Rows are points. Two turns around zero, p and q, are shown by what they do to some points. Write where each new point lands after one turn and then the other. Backwards means that the second turn is done in reverse. Each puzzle has new turns, and all numbers are rounded.
In the rows, 128 means zero.

Turn p:
[148 100 147] => [114  94 141]
[139 171 156] => [172 134 156]
[114 186 115] => [171 171 121]
[105  96 120] => [ 89 133 123]
[146 120 122] => [130 110 118]
[117  95 107] => [ 93 125 108]
Turn q:
[128 125 123] => [127 122 127]
[138  88 208] => [174 153 201]
[118 126  94] => [108 104 111]
[148 132 120] => [143 124 112]
[111 143 106] => [101 125 111]
[124 154 117] => [114 140 106]
Where do these land?
q, then p: [129 124 152] => [145 123 144]
p, then q: [153 137 123] => [147 109 124]
p, then q: [164 103 122] => [129  88 147]
q, then p: [ 66 149 115] => [105 188 145]

Turn p:
[154 164 142 162 149 139 109 135] => [144 148 119 151 101 134  81 133]
[134 107 155 169 121 101 152 141] => [155 146 162 140 124  84 132 122]
[115 132  76  84 126 104 134 121] => [100 120  79 104 152 123 160 135]
[148 123 107 138  89 125 115 153] => [118 129 127 101  83 109 136 130]
[136  96 163 104 167 126  88 100] => [135  87 147 117 173 137  78 133]
[122 129 122 115  92 155 184  88] => [129 140 130 125 135 157 176  68]
[104 128 112 116 152 147  64  87] => [ 71  93 119 137 148 154  83 129]
[119 156 144 138  97 118 163 170] => [147 178 141 127 104 126 164 148]
[119 118 130 126 159 137 143 156] => [152 112 126 152 132 129 141 153]
Turn q:
[105 139 134 127 109 111 161  99] => [135 142 125 140  97 132 141  87]
[166  73 128 103 107 147 102 143] => [144  91 133 103 108  95 114 182]
[134 158  71 175 127  62  86 133] => [113 123  76 214 165 128  99 131]
[129 150  96 163 129  94 134 195] => [ 96 162 103 172 171  96 147 149]
[159 132 157 104 143 143 154 129] => [159 140 165 100 138 115 131 123]
[126 115 150 148 142 155 148 115] => [133 116 156 117 126 149 160 125]
[124  99 153  83 156 151 140 129] => [119 121 173  79 116 116 117 124]
[100 165 148 135 109 131 110 104] => [135 153 106 129 112 175 119 116]
[126  94 151 109 139 143 125 132] => [120 116 159 103 111 125 123 144]
[110 156  93 134 118 144 121 102] => [127 116  84 123 136 149 129 100]
Where do these land?
p, then q: [127 161 115 213 181  76 119 151] => [114 156  84 225 162 140 114 157]
p, then q: [109 115  81 132 135 117 172 125] => [119 114 133 162 132 106 160  85]
q, then p: [ 96 126 104 127  86 168 109 121] => [102 101 102 110 113 137 179 122]
p, then q: [111 146 115 113 112 121  97  91] => [ 90 127 116 105 122 155 112 106]
q, then p: [116 112 156  88 134 134 132 120] => [118 139 150  90 139 152 122 133]
q, then p backwards: [169  74 158 128 110 102 156 154] => [116  93 146 173 123 108 137 189]
p, then q: [137 133 164 112 113 125 139 102] => [151 130 146 102 141 148 108 115]
q, then p: [140 155 127 109 140 150 147 134] => [143 129 101 119 157 144 116 127]
q, then p: [136 165 110 111 148 148  88 119] => [116  83  99 131 131 149 101 144]
q, then p: [143 101 149 169 144 115 121 111] => [157 120 171 148 105 120 125 122]
p, then q: [125 120 129 107 105 151 128 180] => [138 150 129  99 109  91 156 146]

Turn p:
[148 139 104 126 111 145 151 152 122 131 110] => [129 143 116 159 110 125 137 131 143 110  99]
[114 115 130 123 107 136 148 135 137 145 104] => [140 123 150 139 114 120 153 121 140 136 108]
[142 146 112 119 135 124 121 148 124 141 152] => [123 132  95 121 112 112 112 136 121 122 122]
[131 150 148 129 110 126 136 107 121 108 129] => [100 143 144 125 135 131 123 115 148 121 141]
[127 153 114 118 125 138 114 107 136 127 132] => [128 133 112 110 131 141 112 112 150 129 122]
[116 102 133 139 121 140 102 113 128 121 153] => [135 104 144 112 118 154 111 132 118 126 147]
[122 151 119 128 158 111 150 126 148 108 136] => [110 122  98 139 156 118 130 133 144 149 140]
[121 102 113 142 143 143 111 111 126 130 112] => [157 122 132 131 139 161 128 124 112 134 125]
[122 120 128 103 113 127 117 148 140 129 105] => [139 116 138 115 131 115 144 136 137 114  99]
[122 125 143 143 136 119 116 115 104 149 143] => [125 140 138 116 119 129 114 118  97 143 143]
[157 108 152 154 120 120 118 135 144 122 122] => [151 137 154 138 135 117 121 151 128 110 154]
[137 124 136 110 142 106 148 116 144 107 144] => [115 111 113 129 147 112 142 121 137 123 159]
[107 126 125 110 143 153 145 146 114 143 119] => [121 130 116 126 111 138 162 133 118 144 104]
[125 130 135 148 128 103 115 132 105 131 129] => [119 137 143 130 136 118 106 128 100 132 128]
Turn q:
[119 134 112 130 138 133 123  95 148 144 137] => [132 103 113 120 124 122 140 100 136 130 147]
[134 112 115 122 144 126 120 131 121 119 112] => [115 124 123 117 131 125 121 135 143 140 108]
[138 121 128 124 137 130 122 138 121 118 148] => [123 133 127 122 138 124 132 138 136 106 120]
[105 118 162 124  59 142 120 131 123 137 127] => [138 133 183 131 116 129 126 115  69 123 126]
[128 134 118 118 120 131 142 119 171 121 126] => [152 116 128 131  94 123 148 125 140 134 134]
[140 127 126 145 121 134 121 129 125 117 128] => [129 118 124 138 127 121 115 135 122 117 120]
[127 121 133 153 131 143 134 139 129 125 121] => [117 112 130 141 125 139 118 146 123 125 132]
[117 145 118 125 136 135 127 127 120 114 127] => [116 134 117 144 126 131 137 117 133 126 118]
[124 140 127 126 140  31 143 110 123 145 128] => [156 169  89 111 162  95 142 138 122 181 159]
[141 140 116 126 136 127 121 146 126 139 122] => [120 143 122 126 120 126 109 128 144 125 134]
[115 119 139 126 141 144 121 143 120 132 135] => [104 127 144 127 137 138 133 132 133 118 131]
[136 132 155 123 135 141 123 120 122 129 126] => [136 124 146 138 147 139 122 121 137 123 125]
[140 121 117 120 126 147 149 136 116 126 127] => [128 131 122 119 117 155 123 134 129 118 112]
Where do these land?
p, then q backwards: [138 121 106 146 136 128 113 100 147 174 117] => [158 153 133 113 104 109 142  95 135 142 110]
q, then p: [ 93 112 123 151 154 126 139 123 114 122 127] => [127 109 118 143 112 139 145 130 106 160 113]
q, then p: [141 126 127 119 119 130 157 134 113 124 141] => [118 144 114 135 125 141 135 136 139 109 112]
q, then p: [135 134 143 111 121 112 144 123 117 132 140] => [119 154 104 129 129 128 133 128 134 120 134]
q, then p: [122 113 142 126 118 128 130 139 149 114 144] => [110 129 140 142 125 109 143 142 127 118 136]
q, then p: [123 175 119 160 120 111 138 133 145 150 143] => [110 117 110 144 107 132  74 121 125 124 146]
p, then q: [127 137 133 127 126 123 122 123 127 112 139] => [115 126 135 127 130 120 144 124 133 125 128]
q, then p: [107 126 108 113 128 137 114 127 119 176 140] => [104 107 121  93 121 144 133  96 137 135 137]
q, then p backwards: [121 109 140 124 167 159 113 139 124 110 118] => [100 139 127 123 104 134 138 136 135  84 117]
p, then q: [137 132 127 124 121 104 120 136 126 134 131] => [128 138 123 127 141 108 129 129 129 139 120]
p, then q: [142 135 129 143 115 128 120 130 118 110 129] => [115 125 137 152 132 114 132 128 131 119 124]
q, then p: [142 136 104 112 130 127 143 130 128 109 115] => [146 136 129 139 128 125 123 121 152 121 103]
p, then q: [123 122 146 114 115 139 117 117 140 115 128] => [140 125 150 125 125 135 150 133 140 122 122]
q, then p backwards: [142 114 144 123 121 141 123 137 124 109  81] => [ 94 135 114 160 104 132 117 144 130 131 114]

Turn p:
[126 121 132 111 103 104 140 109 112 151 156 126 112 146] => [114  93 134 120 102 101 131 147 125 139 108 113 130 141]
[141 119 119 145 169 146 104 110 124 122 117 127 103 133] => [144 140 147 118 162 150 112 133 132 144 125 144 107 154]
[127 135 104  70 183 130 134 185 128 125 122 119 104 140] => [133 136 142 112 152 140 110 120 168 108 110 149 207 149]
[ 80 115 108 138 123 148 119 141 111 120 145 127 151 111] => [119 162  92 113 142 122 119 131 104 144 123 105 143 108]
[153 112 142 125  88 130  83 172 133 144  97 114 166 122] => [169 155 123 180 117 121 179 141 117 130 125 144 147 101]
[140 108 116 137 122 175 142 105 135 160 106 126 138 154] => [111 161 130 154 114 136 136 141 111 129 139 129 112 182]
[155 131 120 148 107 125 124 102 115 126 158 131 142 148] => [147 114 137 123 112 106 135 113  98 142 132 109 104 146]
[161 128 130 115 155  90 117 144 114 133 101 171  94 144] => [145  95 154 134 127 129 103 123 137 130 108 197 139 134]
[128 140 119 111 149 120 124  96 136 139 152 128 185 154] => [125 146 175 142 119  97 101 114 109 123 138  89 133 131]
[112 116 100 121 103 125 105 135 160 146  95 121  81  97] => [109 117  91 162 168 123 147 151 166 152 129 152 130 130]
[156 117 142 142 113 115 165 105 124  71  86 122 133 126] => [126  85 127 146 131 182 137 112  93  93 142 130 105 122]
[155 116 144 146 129 124 150 121 118 125 122 122 132  96] => [116 119 141 112 130 144 159 128 109 118 143 143 110 116]
[117 140 133 149 142 155 119 125 168 137 174 163 139 137] => [137 159 125 110 104 108  96 116 147 156 173 117 115 131]
[122 106 185 173 132 134 130 125 135  97 131 116 133 109] => [148 132 123 103 119 170 135 155 118 121 155 120  92  90]
[ 97 148 128 105 115 145 128 110 102 124 145 127 111 108] => [ 98 128 113 110 127 133 129 114 142 150  93 102 126 120]
[ 78 195 126 112 115  83 163 164 132 129 141 108 122 122] => [108 107  94 108 124  86 118 110 172  70 105 107 149  92]
Turn q:
[128  82 126 102 125 120  99 101 225 114  76 114 117 131] => [120 116 171  89 136 131  80 109 166 148 142 106  91 211]
[129 139 143 152 114 145 157 131 181 120 133 134 116 122] => [151 134 145 133 130 138 156 129 137 143 111 147  84 155]
[113 141 109 105 150  67 134 121 125 117 141 128 160 113] => [134 158 146  97  94 149 121 106 125 128 163 128 158 102]
[121 143  34 127 136 143 122 143 135 125 129 134 110 163] => [ 95 138  91 113 121  90 157 116 195 142 150 112 114 106]
[146 127 130  99  92 144 116 143 105 114  86 134 117 114] => [119  88  97 113 125 131 108 163 135 100 131 145 131 147]
[152 111 125 139 151 144 152 170 159 121 148 121 113 124] => [133 133 155 116 145 123 163 169 136 159 122 115 106 124]
[119 116 157 116 152 120 118 152 182 131 130 160 139 127] => [136 158 154  83 162 128 122 125 112 150 124 143 115 151]
[124 145 139 161 145 130 121 110  85 116 116 120 109 117] => [159 114 116 158 127 120 107 127 120 105 126 118 119  90]
[114 104 153 163  59 112 107 127  94 183 144 119 124 123] => [130 111  95 183 128 153 102 122 119 166  80 149 179 139]
[148 146 147 114 137 103 116 113 111 161 129 115 115 141] => [128 110 107 128 135 152 124 106  94 135 137  99 138 121]
[113 131 121 107 146 145 140 120 118 141 113 122 146 110] => [111 139 137 119 133 143 127 126 137  89 118 119 134 119]
[150 132 117 167 134 144 137 110 103 116 134 149 160 137] => [154 131 131 160 138  95 156 122 133 103 142 136 151 122]
[128 137 122 111 120 143  97 106 118 125 150 115 116 119] => [ 98 131 114 157 129 137 109 129 122 125 152 128 116 125]
[114 145 159 127 130 123 143 161  83 118 143 119 175 147] => [136 159 116 124 100 111 143 149  79 107 106 131 164 113]
[120 120 138 131 128 137 161 111  97 119 149 137 103 133] => [117 101 144 149 118 118 142 122 112 123 114 145 119  95]
Where do these land?
p, then q: [115 142  67 159 121 131 138 158 152 110 110 149 103 145] => [117 140 129 128 139  83 136  93 160 146 184 118 139 110]
q, then p: [124 121 101 152 118 148 102 144 161 120 122 137 132 109] => [150 130 133 135 127 105 106 122 169 120 155 143 130 139]
p, then q: [157 119 130 135 122 111 131 156 122 123 105 124 125 125] => [140 113 148 124 137 109 150 138 130 117 136 152 139 122]
p, then q backwards: [106 130 145 162 130 122 121 161 105 153 137 145 100 114] => [ 99 145 121 125 117 127 131 180 124 108 118 159 116 127]
p, then q: [112  78 132 147 124 173 136 101 114 119 107 145 165 117] => [110 139  74 163 131 126 137 139 124 104 100 133 123  81]
q, then p: [124 128 120  54 169 124 106 108 124 132 153  99  96 140] => [104 143 107  92 149 130 130 162 150 157  83  75 135 107]
p, then q: [136 137 140  63 116 126 141 129 125 140 163 117 112 113] => [119 144 161 118 107 151 126 115 128 120  89 126 144 176]
q, then p: [126 142 148 111 142 136 120 109 109 110 111 138 210 115] => [169 115 137 121 113 147 107  68 104 115 115  92 130 101]
p, then q: [175 154 127 145 126 149 142 178 136 132 122  94 108 212] => [141  92 122 121  96  67 180 134 115 142 175 122 121 185]
p, then q backwards: [116 131 132 164 159 119 143 127 148 108 136 133 104 109] => [134 141 115 102 146 125 106 132 138 119 106 156 104 102]
q, then p backwards: [104 125 135  69 129 109 114 106 164 119 133 134 101 128] => [131 133 132 143 157 145 165  84 121 119 141 173 119 114]
q, then p: [133  99 145 150 120 109 133 103 106 139 166 147 133 128] => [119 151 148 118 110 118 128 137  90 131 134 145  94 105]
p, then q backwards: [141 140 143 150 116 123 125  96 106 106 129 119 105 135] => [132 141 151 127 130 132 149 124 149 131 105 119  88 131]
q, then p: [113 128 139 155 113 117 137 143 109 141 116 102 182 115] => [154 147 125 164 120 132 149  89 108  94 132 124 118 123]
q, then p backwards: [137 145 115 104 116 122 133 102 139 170 111 137 143 115] => [141 141 117 112 136 156 160 139 132  93 114 119 111 117]

Turn p:
[138 173 153 148 138 146 131 147 149  79 114 139 167 130] => [ 83 123 125 135 100 132 151 164 154 140 117 171 159 115]
[146 144  89  94 127 111 118 157 141 189 158  87 143 123] => [184 152 117 179 159  98 130 157  91 126 126 135 106 141]
[157  86 120 143  94 124 133 149 144 133 132 117 125 129] => [143 127 133 133 133 172 121 156 104 135 152 104 120 121]
[120 125 124 117 132  92 135 110  70 112 137 170 146 105] => [126  91 137 117 117 131 165  87 140 104 114 142  80 133]
[111 132 155 121 185  92 187 104 133  95  84 156  98 131] => [108 113 138 101 142 129 110  92 187 115  75 130 133  59]
[107  96 101 149 134 143 118 125 135 111 157 172  90 124] => [134 125  86  79 143 166 120 106 140 129 135 123 127 157]
[133  83  97 134 141 128 133  75 107 116 116 136 137 124] => [161 120 141 104 116 153 151  74 123 112 139 121 144 115]
[128 143 196 117 146 178 162 120 133 101 118 143 160 120] => [ 62 143 154 117 123 116 132 121 152 144 155 178 139  91]
[124 136 112 102  99 145 137 128 117  99 118 113 129 132] => [135 129 136  99 107 106 141 155 126 109 145 125 128 120]
[ 90 139 106 160  99 143 110 126 116 125 112 152 128  83] => [108 125  96  93  86 130 140 114  90 141 108 126 116 149]
[105 156 137 115 107 123 109 129 130 149 174  97 196 163] => [146  87 141 169 131  76 136 150 111 156 160 166 137 160]
[153 118 157 113 107  96 130  99 166 156 160  98 152 129] => [159 114 138 188 120 128  89 127 123 141 167 141 117 108]
[155 119 126 133 103 140 134 145 136 140  46 165 111 155] => [124 163 188  94 108 164 117 154 130 146  85 103 130 126]
[135 136  97 179 129 122 133 127 127 168 171  95  68 137] => [155 142  70 152 155 124 128 122 133 160 135  57 127 143]
[123 110 159 116 170 129 117 168 130 143  91  94  91 136] => [ 94 152 146 139 178 121  96 136 116  98 101  99 153 118]
[122 152 118 108 138 137  61 137 113 134 161 112 106 127] => [128 144 101 148 133  99 123 130 128  91 135 125 133 193]
Turn q:
[147 157 106 118 159  77 152 157 137 170 145 160 104 155] => [132 107 130 114 167 106 160 168 106 138 169 158 136  75]
[124  88 122 144 108 171 110 111 113 152 140 104 165 109] => [114 137 147 151 125 163 130 108 132 163  79 116 109 160]
[137 150 106 110 119 111 144  85 108 125 169 107 125 129] => [112 167 117 127 111 106 152 130 101 120 105 157 102 109]
[136 155 111  84 121  96 152 107 154 169 142 120 123 176] => [109 148 117  99 134 113 186 169  91 131 134 154 158 120]
[101 163 131 176 143 120  94 160 157  90  85 136 159 101] => [172 102  87 171 113 125  92  89 145 144 168 112 160 135]
[144 175 129  79 134 132 150 127 107 156 143 162 122 164] => [108 144 120 119 162 118 134 180 104 104 110 141 160  84]
[124  90 164 127 118 119 102 114 100 129  99 117 135 100] => [132 135 123  99 129 130  86 122 142 154 113 105 101 164]
[119  72 110 102 103 139 114 128 102  99 150 115 155 123] => [103 139 136  99 112 164 129  79 123 131  93 101 105 121]
[156 131 123 111 137 114 153  93 140 150 151 184 110 137] => [128 113 145 106 111 110 143 183 129 130 107 157 132  86]
[148 158 163 172 108 115 139 182 153 104 122 113 140 121] => [193 126 139 156 143  97 134 104 123 114 156  90 144 137]
[158 174 107 139 135  99 173 139 154 131  88 168 103 181] => [132  68 107 128 138  78 160 174 109  95 157 133 164 108]
[135 130 143 139 154 151 102 158 175  89  94 109 127  92] => [175 123 106 148 116 159 120 113 179 110 164 109 133 152]
[ 83  91 141 112  94 145 125 102 115 141 165 131 111 132] => [ 81 160 181 107 104 136 112 120 124 140 110 133 130 136]
[128 108 129 153 139 154  73 124 112 110 123 112 106 129] => [126 120 132 146 111 170  90 124 119 117 141 124  94 154]
[101 102 157 168 176 153 126 140 126  91 100 103 146 110] => [155 104 124 140 140 145  90  74 168 115 131 147 124 172]
[108 103 106 113 100 152 138 120  96 140 132 106 114  89] => [ 75 156 139 136 128 127 130 114 155 139 111 110  94 135]
Where do these land?
q, then p: [161 166 113 145 113 144 110 145 126 181 129 160 111 135] => [ 84 123 106 151 171 145 156 140  90 140 115 107 123 128]
q, then p: [108  97 109  78 107 156 104 115 144 104 148 110 132 137] => [119 142 134  86  93  73 127 144 122 144 155 141 136 121]
q, then p: [129 152 112 159 169 124 133 136 123 176 137 118  95 136] => [104 119 101 124 176 161 136 108 150 151 113 131 111 148]
q, then p: [ 99 106  82 113 114 159 118 119 102  89 118 107 164 156] => [143 117 139  68  93  94 139  94 109 131 139 116 166 125]
q, then p: [138 128 178 142 123  90 114 142  98 107 136 157 130 138] => [124 137 146 171 118 134 130 117 128  67 133 122 115 152]
p, then q: [144 179 178 129 130  70 119 125 116 134 120 117 166 100] => [125  84 165 140  95  80  95 111 137 156 157 110 119 159]
p, then q: [173 122 136 155 132 120 128 152 122 178  90  96  83 126] => [140 152 100 185 162 116 115 115 123 117 150 138 115 184]
p, then q: [ 92  98 110 127  87 141 149  82 124 114 153 122 139 149] => [130 162 153  84 124 149 158 143 114 144  95 126  95 107]
q, then p: [198 149 106 139 153 114 148 133 144 137 136 118  90 134] => [114 131  96 114 166 170 147 152 156 116 128 105  96  94]
p, then q backwards: [137 150 171 180 145  84  98 158 161 115 132 129 144 108] => [114 146  77 145 141 191 104  99 111 146 103 150 146 133]
q, then p: [148 127 163 147 133 129 153 157 128 138 139 143 174 106] => [127 157 151 177 125 155 127 110 130 123 111 132 145  97]
q, then p: [141 108  90 133 117 116 123 124 137 171 123 124  98 104] => [124 133 106 119 172 117  99 136 117 157 129 103 104 120]
p, then q backwards: [144 146 170 162 142 124 111 103 118 102 108 151 142  83] => [ 86 115  69 123 120 163 125 100 132 101 143 126 131 124]
p, then q: [ 78  95 111  75 137 141 146 103 161  96  99 149 151 171] => [169 143 108  61 123 166 108 155 148 141  91 101 144  91]
q, then p backwards: [132 164 139 141 110 148 148 146 140 139 120 111  88 124] => [158 143 141 103 130 138 108 140 107 129 144  88 125 148]
q, then p backwards: [ 62  94  84  70 118 146 148 129 111  77 137 142 136 123] => [115 122 176 154 169 149 140  89 112  78  87 157  96  88]
p, then q: [ 94  95 125  79 147 170 126 104 121 119 149 122 132 146] => [156 149 115  83 112 143 120 132 112 122 105 164 132  81]
